Each row is a point. Each copy is the shape, with its points in the same order, turned, moved and blurred by noise. Say if it was mirrored as well.
In the rows, zero is written as 128.

Shape (6 x 3):
[[ 42 140 148]
 [144 121  84]
 [124 112  85]
 [110  98  83]
 [147 178 106]
 [143 140 167]]
Copy 1:
[[ 25 119 127]
 [122 164  82]
 [108 176  86]
 [ 91 192  81]
 [132 109  85]
 [123 125 154]]
Copy 1 is: mirrored
Copy 2, 6 rows:
[[ 58 119  93]
 [137 150 180]
 [118 143 179]
 [100 137 185]
 [159 176 127]
 [158 103 110]]
Copy 2 is: mirrored
Copy 3 (6 x 3):
[[123  52 152]
 [110 148  76]
 [ 92 127  77]
 [ 79 116  85]
 [178 128  65]
 [167 148 147]]
Copy 3 is: mirrored
Copy 4 (6 x 3):
[[134 184 194]
 [158  97 115]
 [164 107 135]
 [173  97 148]
 [128 144  81]
 [ 76 128 128]]
Copy 4 is: mirrored

Shape (9 x 4):
[[154  99 157  69]
 [115 153  89 151]
 [116 119 122 105]
 [115  52 115 164]
 [115 121 117 141]
 [155 150 150  38]
 [141 134 149 129]
 [ 57 110 186  93]
 [138 129 147 150]]
Copy 1:
[[196  77 145 107]
 [100 147 102 114]
 [138 102 132 120]
 [ 96 115 195  71]
 [117 131 139 110]
 [210  78  96 136]
 [161 140 139 113]
 [151  99 189 189]
 [148 153 146 104]]
Copy 1 is: mirrored
Copy 2:
[[118  67 183  75]
 [156 150  99 108]
 [161  91 133  91]
 [153  65 112 175]
 [165 112 125 115]
 [125 103 173  22]
 [152 129 164 117]
 [225  66 177  82]
 [151 128 157 136]]
Copy 2 is: mirrored

Shape:
[[100 127 119  78]
 [118  48 128 163]
 [165 172 188 157]
 [124 184 144 133]
 [112 116 125 115]
 [118 199 136 207]
 [ 65  96 129  78]
 [130 129 123  89]
 [195 132 157 126]
 [116 140 151 138]]
Copy 1:
[[116 180 101 109]
 [ 47 110 169 113]
 [164  95 124 188]
 [157 154 133 165]
 [109 151 121 124]
 [172 139 198 191]
 [ 64 196 100 117]
 [124 154  98 111]
 [155  76 107 136]
 [126 137 137 159]]
Copy 1 is: mirrored
Copy 2 (10 x 4):
[[133  78 107 112]
 [ 38 116 146 165]
 [141 209 138 105]
 [168 150 146 119]
 [109 102 122 131]
 [166 181 206 161]
 [109  55 130  99]
 [127 107  97 128]
 [115 191  84 139]
 [119 135 148 127]]
Copy 2 is: mirrored
Copy 3:
[[120  91 142 125]
 [173 141  89 199]
 [219 153 120  65]
 [155 142 121  64]
 [139 119 124 134]
 [155 199  72  55]
 [117  67 113 150]
 [143 114 157 122]
 [212 155 167 114]
 [166 128 107 104]]
Copy 3 is: mirrored
Copy 4 (10 x 4):
[[ 72 105 104 117]
 [167  68 107 172]
 [124 168 198 156]
 [ 95 176 145 138]
 [111 110 109 136]
 [135 218 128 184]
 [ 63  74  85 143]
 [ 93 109 129 106]
 [140 124 189 111]
 [108 136 137 159]]
Copy 4 is: only turned

Shape:
[[ 84 174 141 105 168 187]
 [127 137  96 139 119 105]
 [ 79 172 226 188  87 107]
 [128 138 150 146 115 121]
 [118 191  98 126 108 133]
 [169 134 130  93  35 119]
 [150 123 140 192 145 162]
 [142  70 112 102  99  99]
 [ 99 195 128 114 173  96]
 [174  89 142 139 128 108]]
Copy 1:
[[ 45 138 161 135 155 155]
 [143 133  82 115 115 138]
 [108 218 149 112 150  28]
 [133 145 116 140 141  90]
 [124 139 144  98 122 164]
 [197  79 148  92 116  78]
 [133 146 125 205 129 115]
 [141  84  72 121 124  84]
 [101 171 104  89 172 166]
 [153 101  77 164 163  89]]
Copy 1 is: only turned
Copy 2 (10 x 6):
[[ 92 125 164  92 201 150]
 [137 151 114 138 123  93]
 [ 90 121 220 205 166  64]
 [119 131 148 171 138 119]
 [131 200 138 117 166 105]
 [184 185 182 138  64 131]
 [113 137 114 205 158 157]
 [149 118 117 126  61 120]
 [142 123 127 104 204  78]
 [159 104 115 172 101 132]]
Copy 2 is: only turned

Shape (13 x 8):
[[103 164  97  98 130  91 205 141]
 [140  53 185  41 103 124 187 133]
 [ 98 168 124  99 106  55 207 124]
 [131 180 118  92 115  36 187 139]
 [128 105 118  77 169 190 171 135]
 [140 104 118 140 146 147 103 112]
 [120 142  91  89 113 113 181 155]
 [109 102 110 132 129 143  89 158]
 [135  81 113 152 111 177 136 117]
 [143  80 143 150 164 158 126 143]
 [122  27 157  91 121  77 193 151]
 [160  72  84 124 138 124 120 119]
 [187  93 115 139 110 132 153 173]]
Copy 1, 13 rows:
[[198 102 147 105 139 110 183 157]
 [102 122 187  22  83 123 133 101]
 [184  65 180 119 127  95 171 156]
 [197  53 154 121 113  71 167 145]
 [134 191 114  61 142 121 153 120]
 [ 96 144  94 135 147 119 119  95]
 [183 118 125 107 108 116 175 126]
 [127 140  84 135 120 155 101 115]
 [ 74 163 107 128 127 149 160 106]
 [ 77 134  83  98 149 129 120 121]
 [104  62 159  30 118 154 141 103]
 [107 111  87 113 136 132 151  58]
 [ 94 103  72  99  91 112 172 111]]
Copy 1 is: mirrored
Copy 2 (13 x 8):
[[ 76 122 156 173 154 124 168  51]
 [124  47 177 109  66 129 215 120]
 [ 67 126 142 185 104 136 160  36]
 [ 82 140 118 200 103 127 176  48]
 [153  98 187 111 170  92 163 128]
 [141 137 125 111 130 116 105 151]
 [103 124 138 134 149 114 178  63]
 [103 134 114  91 135  73 127 147]
 [117 115 130  62 142 143 126 145]
 [123 121 140 106 145 123 129 176]
 [ 79  26 127 125  87 149 186 133]
 [147  96  83 111 142 123 116 136]
 [116 129 102 113 142 153 179 146]]
Copy 2 is: only turned
Copy 3:
[[174 222  99 128 101 110 122  76]
 [ 98 181 100  84 143 170 228  72]
 [179 212 106 101  61 103 139  57]
 [179 208 144  98  78  77 138  57]
 [105 209 103 142 175 174 129 127]
 [118 123 142 143 135 159 110 129]
 [180 200 108 122 138 123 132  84]
 [153 114 115 139 151 131 128 151]
 [147 125 122 157 143 203 130 117]
 [110 138 142 177 139 164 152 144]
 [109 152  88 142 122 131 232  53]
 [124 116 139 156 162 144 123  81]
 [170 150 169 162 161 155 172  94]]
Copy 3 is: only turned

Shape:
[[166 192  85 113  97 101 205 100 106]
 [156  91 110 106 137 154  78  95 150]
 [126 194 103 160 110 115 170  75 153]
 [116 184 166 132 115 114 122 183  62]
 [141 180 147 134 128 161 177 145  89]
 [151  36 148 116  75 152  89 110 140]
 [146  98  92  85  73 168  63 121 165]
 [153  87 123 123  62 127  86  92 141]
 [185 155 117 140 121  81 165 121 166]
 [103  60 113  96  59 144 127 154 178]
 [149 141 115 178  99 149 130 182  84]
 [106  67  68  99 105 124 107 103 141]]
Copy 1 (12 x 9):
[[128 212  86 104 162 110 121 127  87]
 [119 127 195 178 105 135 138  68 122]
 [125 213 130  72 110 100 136 126 122]
 [134 114  95 111 126 160 137 206 141]
 [100 154 110  88 165 164 117 164 142]
 [138  51 204 139 129 124 126  68  94]
 [167 100 184 177 123  92 106  71 157]
 [169  99 188 139 128 100 140  94  96]
 [ 94 160 120 124 140  61 170 123 110]
 [140  52 147 112 102  73  93  63 124]
 [ 95 125 158 127 156 120  89 192 131]
 [135 111 156 162  79 105  80  71  84]]
Copy 1 is: mirrored
Copy 2:
[[169 189 189 181 106 183 180  98 127]
 [160 121 111 105 171 115 106 114  83]
 [173 109 141 174  85 193 167 103 123]
 [ 53 182 119 176 114 148 147 158 153]
 [ 76 150 181 166 116 165 162 127 114]
 [152 130 118 114 137  42 113 152  59]
 [156 153  79  76 153  97 145 113  62]
 [173 139  98 130 120  71 138 125  89]
 [182 135 175 127 105 151 145 127 165]
 [164 166 108  85  91 107 141 187  43]
 [ 84 139 140 148 143 116 206 170 128]
 [193 155 100 132 156 131 128 168  55]]
Copy 2 is: mirrored

Shape, 14 rows:
[[ 63 161 143 148 183 102 127  86 130]
 [175 133 129 147  69 159 106  71  71]
 [122 136 138  72 126 160 122 142 128]
 [171 148  83  79 130 148  73 105  77]
 [137 154 157 109 135 118 114 134 165]
 [112 204  98 109 157 125 140 122 118]
 [163  84 154  89 130 112 116 164 162]
 [106 141 108 107 100 137 162  51 193]
 [117 101 142 145 148 143 130  97 169]
 [ 84 184 109  53  69  49 128 166  63]
 [ 98  86 116 179  72 114 133 128  81]
 [103 170 103  86 171  95 149 178 108]
 [152 104 159  99 153 134 170  90 170]
 [153 160 175 157  78  36 120 116 162]]
Copy 1 (14 x 9):
[[ 71  92 115  55 156  70 130  89 182]
 [199 169 151 133 139 130 123  86 104]
 [118 143 135  99 153 140 154 181 157]
 [188 147  81 123 159 103 117 165 122]
 [102 126 134 113 121 109 181 138 190]
 [102 129  70  60 143  95 172 133 135]
 [115  94 146 165 128 151 162 176 186]
 [117 151  98  64 100 181 119  94 201]
 [109 108 136 108 153 154 134  92 202]
 [ 65 141 116 110  55  63 123 191  66]
 [ 90 121 159 158 129 128  97  76  89]
 [ 63  94  84  97 138  85 173 177 118]
 [136  86 141  80 133 173 157 129 197]
 [112 118 157 149  43  88 183  78 163]]
Copy 1 is: only turned
Copy 2, 14 rows:
[[120 157 171 140 145  80 142  84 107]
 [135  74 104 185  75 119  50 144 132]
 [100  82 132 111 143 161 115 147  93]
 [140  82 114  94 130 119  29 151 118]
 [124 100 178 123 139 153 136 141 141]
 [142 156 144  88 110 131 117 134  97]
 [136  37 151 136 179 157 152 159 147]
 [107  90 118 116  81 143 159  56 150]
 [124  93 139 164 157 139 139  82 139]
 [101 103 118  65  90  60 154 237 107]
 [124 105  64 202 133  84 139 164 140]
 [154 143 140  73 161 116 153 174  83]
 [154  50 157 143 135 159 155  82 111]
 [145  90 192 160  83  99 165 165 201]]
Copy 2 is: only turned
Copy 3, 14 rows:
[[ 94  91 159 128 183 137 148  90 108]
 [ 89 178 102 103  63 128  59 129 102]
 [156  91 171 101  83 158  99 142 132]
 [164 155 115  76 125 172  53 160 108]
 [149 127 194 108 117 114 124 130 146]
 [137 132 152  69 141 183 146 102 113]
 [198 111 164 135  87  86 120 163 141]
 [121  98 128 115 101 142 107  57 204]
 [139 108 154 168 117 117 108  86 134]
 [106  85 111  10 112 146 171 213 142]
 [ 82 119  80 158  68 117 140 163 104]
 [172  93 147  78 152 166 182 151 109]
 [173  94 167 121 102  96 110  66 135]
 [ 89 163 159  96 110  47 166 132 166]]
Copy 3 is: only turned
Copy 4, 14 rows:
[[151 134 149 174 170 117 151  63  65]
 [190  63  52 159 109 203 148 141 143]
 [141 117 136  94 120 170  80 114 108]
 [179  92  50  97 129 145  97  78 146]
 [164 115 169 137 128 125  99 112 128]
 [171 161  88 118 121 116 124 101  71]
 [124  89 170 116 143 125  70 143 170]
 [152 102 181  92 106 164 200  92 125]
 [140 114 166 137 169 161 146 110 142]
 [105  72  84 131  35  88  64 110  56]
 [ 92  90 100 189 113 164 146 147 135]
 [127 158 112 104 127  87  84 132  79]
 [164  90 182  92 174 144 146 137 124]
 [196  81 184 197  80  83 135 140 129]]
Copy 4 is: only turned

Shape, 17 rows:
[[114 172 171 141  85 135 125 132 135 169 109]
 [154 175 156 147 154 140 101 134 115 159 164]
 [153 197 140  96 144 114  90 134 160  94 117]
 [ 96 113 145 151  89 144 221 136 127 134 153]
 [ 94  93 107 143 174 166 109 123 145 224 136]
 [ 95  76  93 131 141 170 155 107  80 125 125]
 [ 93 105 152 164  99 103 157 166 133 146 174]
 [201  54 163 131 139 155 164 150 157  69 161]
 [115 142 109 140 142 122 114 175 165 106 160]
 [204 178  92  99 117  62 118 214 150 152 141]
 [181 158 109 187 132 144  74 136 149 133 137]
 [126 127 126 142 102 103 112 114 151 134 134]
 [114 110 117 135 180  89 126  78 166  99 104]
 [126  99 105 167 143 164 214 131 160 101 113]
 [120  48  95 106 165 165 110 122 118 105  44]
 [161 166 147 106  38 121 132 100 182  63 158]
 [ 90 193 178 148  73 131 171  88 166 123 173]]
Copy 1 (17 x 11):
[[145 144 156 149  92 137 135 204 115 134 118]
 [152 113 153 158 151 114 133 180  64  89 107]
 [119 168 153 158 143 129 112 139  90  74 179]
 [101  91 106 148 136 193 182 182 140 167  89]
 [181  78  84 126 160  73 126 200  85 183 134]
 [134  80  68 105 164 126 120 132 146 151  81]
 [129  91  82 160 109 150 207 193 109 123 114]
 [100  37 148 172 191 132 195 119 171  90 150]
 [116 120  77 186 147 129 149 167  99  90 160]
 [193 201 125 213 184 137 198 158 107  74 166]
 [124 133 137 203 155  57 130 167 103  88 116]
 [114 141 115 142 123 103 169 166 116 124 134]
 [ 97 118 107 130 133  96 146  86  85 153 167]
 [ 88  78  97 192 171 154 142 127 146 186 119]
 [160  84  86 116 149  86  91  82 184 151 154]
 [ 37 176 164 143 142 141 178 180 160  81 153]
 [ 50 141 153 138 107 176 162 217  86 139 113]]
Copy 1 is: mirrored
Copy 2 (17 x 11):
[[126 121 172 113  96 101  82 172 182 144 132]
 [128 108 163 138 120 134 138 129 188 131 195]
 [113 119 131  72 117  99  96  80 150 117 184]
 [136 170 149 169  74 109 135 197 132  94  96]
 [ 78 119 117 219 140 161  89 155 185 173 139]
 [102 131 140 184 105 177 135 158  80 153 124]
 [ 96 127 127 149  97 104 142 226 153  95 131]
 [176  85 103 182 118 123 119 134  90  24 147]
 [ 82 130 103 110 126 135 120 149 157  78 166]
 [144  99  85  56 194  84 152 135 189 106 130]
 [ 99  69 170 120 140 147 128 103 184  89 150]
 [ 86  92 133 134  98  98 117 141 148 121 128]
 [ 51 121 127 162 124  85 104  91  90 121 159]
 [109 172 151 181 124 137 116 141 102  66  87]
 [ 95 111 117 160 154 174  58 122  34 144 124]
 [142  92 116  76  25  84 112 105 148  70 110]
 [112 164 165 121  12  74 107 149 182  95 133]]
Copy 2 is: mirrored

Shape:
[[ 83  70 128 159 111 115 132 168 143  95 136 126]
 [104  89 122 180  66 111 125 133 133 196 154  96]
 [151 108 125  41 156 138 102  62  76 142  92 139]
 [131 120 114 112 195 170 130  84 103 146  84 143]
 [ 66 128 147 148 120  96 114 131 136 125 181  64]
 [140 166 138 127 148 144  79 103  88 121  54 130]
 [123 148 162 144 119 118 220 176 162 131 162 135]
 [159 148 139 121 168 113 110 117 185 139  96 149]
 [200  93 115 101 181 168 129  84  85 129  83  55]
 [202 151 119 103 177 120  68 105  64 129 111 157]
 [164 147  55 116 188 150 104  61  95 143 106 118]
 [104 109 122 152  71 160 109 159 132 130 155  96]
 [ 99 195 158 132  93 108 179 150 160 113 104 147]
 [ 55 110 127 151 110 110 114 220 117 185 147  81]
 [100 119 106 190 122 113 128 130  83 147 158 120]
 [ 86  73 168 197 107  92 164 143 121 157 143  80]
 [137 167 171 131 166 179  97 104 120 143 132 161]]
Copy 1, 17 rows:
[[191 146  94 188 100 172  98  96 118 146 143 141]
 [ 95 139 109 153  70 190  84  96  82 124 120 101]
 [174 117 155  15 104 105 158 114 119 166 159 109]
 [158 139 104  64 143  90 158 116 149 123 151  94]
 [141 159 142 164  84 204 143  92 131 129  88 160]
 [162 163 155 106 106  63 158 128 141 171 113  73]
 [136  88  43 173 133 184 145 163 114 179  84 144]
 [119 180 104 119 150 114 160 141 127 204 143 128]
 [153 100 182  71 187 138 160  79 145 153 148  51]
 [133 118 170  66 107  76 136 131 188 206 160 103]
 [122 135 134  54 149  76 140  64 175 153 131 108]
 [135 113 130 189  79 143 125  83  90 131 131 125]
 [157 137  60 161 109 133 155 155  93 192  48 133]
 [134 140  79 188  24 202 157  78 135 131 126  97]
 [134 130 109 147  77 151  85 102 165 122 105 118]
 [149 148 106 172  97 233  92 120 118 115 103  88]
 [124 132 139 121 114  82 171 176 141 128 137 128]]
Copy 1 is: only turned
Copy 2 (17 x 12):
[[108  85 111  81 142 154 139 126 156 175  83 116]
 [ 39 140 160 107 156 114 162 126 188 127 103 116]
 [148 112 136 165 139  68  88 116  90 128 169 221]
 [135  65 139 177 187 103  93 135  93 110 146 162]
 [ 56 119 123  85 150 177 105  97 185 157 159 128]
 [115  48 141 199 104  96  84  98 126 116 155 149]
 [151 105  90 101 169 172 188 107 183  93 150  89]
 [162  72 175 146 125 137 113 156 140 119 175 109]
 [141  86 192 136 159 110  73  64  87  67 109 196]
 [156 103 134 165 106  48  42 112 107  92 160 135]
 [118 120 154 194 155 116  44 135  75  82 135 153]
 [ 54 114 133 106 129 136 156  85 130 150 116 100]
 [137  82  91 170 115 177 185 111 189 126 170 111]
 [ 16  73  99  57 130 134 153 132 173 110 127 123]
 [ 63 122 101 126 167 118  95 115 167 123 100 103]
 [ 74  97 137  84 183 140 142 102 229 137  94 134]
 [128  73 136 168 165  87 106 104 112 129 201  95]]
Copy 2 is: only turned

Shape, 18 rows:
[[120 142 141 169 132 147  61 189 139 179 138  63]
 [157  94 140  74 125  94 110  83 117 157 110 144]
 [124 122 153 111 141 201 134 120 135 164 165 137]
 [103 203 118 172 159 146 152 160 120 162 143 105]
 [142 134 121  75  88  76  95  91 114 140 156 158]
 [126 145  96 124  82 158 143 127 167 153 138 104]
 [ 67 104 118 106 248 111 122 107 167  57  71  74]
 [187 103 154 133 144  88  86  81 146  89 118 148]
 [153  95 116 119  98 129  68  60  99  97 169 138]
 [112  83 132 129  94  94 108 121  89 104 114 160]
 [ 70 138 133 165 153 156  77 112 153 147 102 137]
 [123 157 119 123 138 148  83 115 110 177 121 103]
 [151 201 120 142  95 178  95 199  99 198 143 119]
 [136 162 112 130 141 150 109 185 123 152 111  99]
 [147  74 120  91 115  73  60  69 165 154 157 193]
 [132 141  60 171 161 140  98 168 108 174 103 132]
 [ 74 120 126 155 168 125 140  96 139 117  36  61]
 [ 82 129 136  85 182 145  99  92 155  75  26 125]]
Copy 1 (18 x 12):
[[148  83 134 172  69 135  43 147 127 112  98  96]
 [ 63 157 106  99 169 169 121 143 129 119 115 139]
 [124 161 103 138  93 125  89 115 115 160 192 100]
 [129  75 158 190 101  94  94 119  90 180 147 121]
 [126 152 136 111 177 152 130 171 165 119 126 170]
 [124 126 191 117 104 127 105 133 122 110 156 104]
 [119  46  56  31 107  79 162 152  39 119  94  95]
 [ 71 141  87  97  74 156 161 181 129 112 114 181]
 [ 92 162  91 105 115 119 158 158 206  95 145 169]
 [107 177 123  96 125 121 144 152 157 134  57 132]
 [116  88 126  84  73 130  97 113 136 176 114 117]
 [109  80 112 143 125 150  84 104 141 127 139 135]
 [142 125 172 223  98 136  38  97 118 133 133 157]
 [131 111 143 151  99 113  72 116  82 113 116 136]
 [ 75 158 107  46 143 166 102 203 178 139 132 168]
 [ 76  93 152 138  97  70  56 101 120 139  99 149]
 [ 86  49 121  86 103 125 154 101  83 134  77  68]
 [117  89  89  19 106 141 157  74  67 131  89 125]]
Copy 1 is: only turned
Copy 2, 18 rows:
[[ 79 147 173 134 164 127  51 155  72 167 106 141]
 [130 129 118 101  88  92 160 147 177 171 101 186]
 [137 116 166  46 161 124 156 114  88 157 107 142]
 [ 96 108 137 125 171 133 123 155  66 123  95  62]
 [ 85  91 139 113 103 126 145 148 212 160 110 161]
 [153  83 135 121 156 168 128 147 114 143  91 153]
 [195 247 154 159 134  61 152 138 137  55 115 115]
 [150 135 148 158  96  76 133  68 191 191 108 136]
 [135 141 147  78 129 139 122 106 226 196  82 147]
 [101 174 108 116 110 159 146 106 185 170 128 151]
 [107 174 163 137 203 111 159 126 112 158 105 127]
 [ 94 138 146 104 164  95 125 152 116 153  66 151]
 [ 33  71 138 102 164 144  75 126  63 147  63 137]
 [ 92 121 129 119 147 117  76 125  83 115  85 139]
 [123 109 133 119 142  80 154 131 233 203 160 187]
 [ 91 139  66 131 197 105  88 132 106 144 100 123]
 [166 233 139 178 140 119 165 157  85 124  65 125]
 [139 217 156 160 156  85 190 100 139  79  72 164]]
Copy 2 is: mirrored
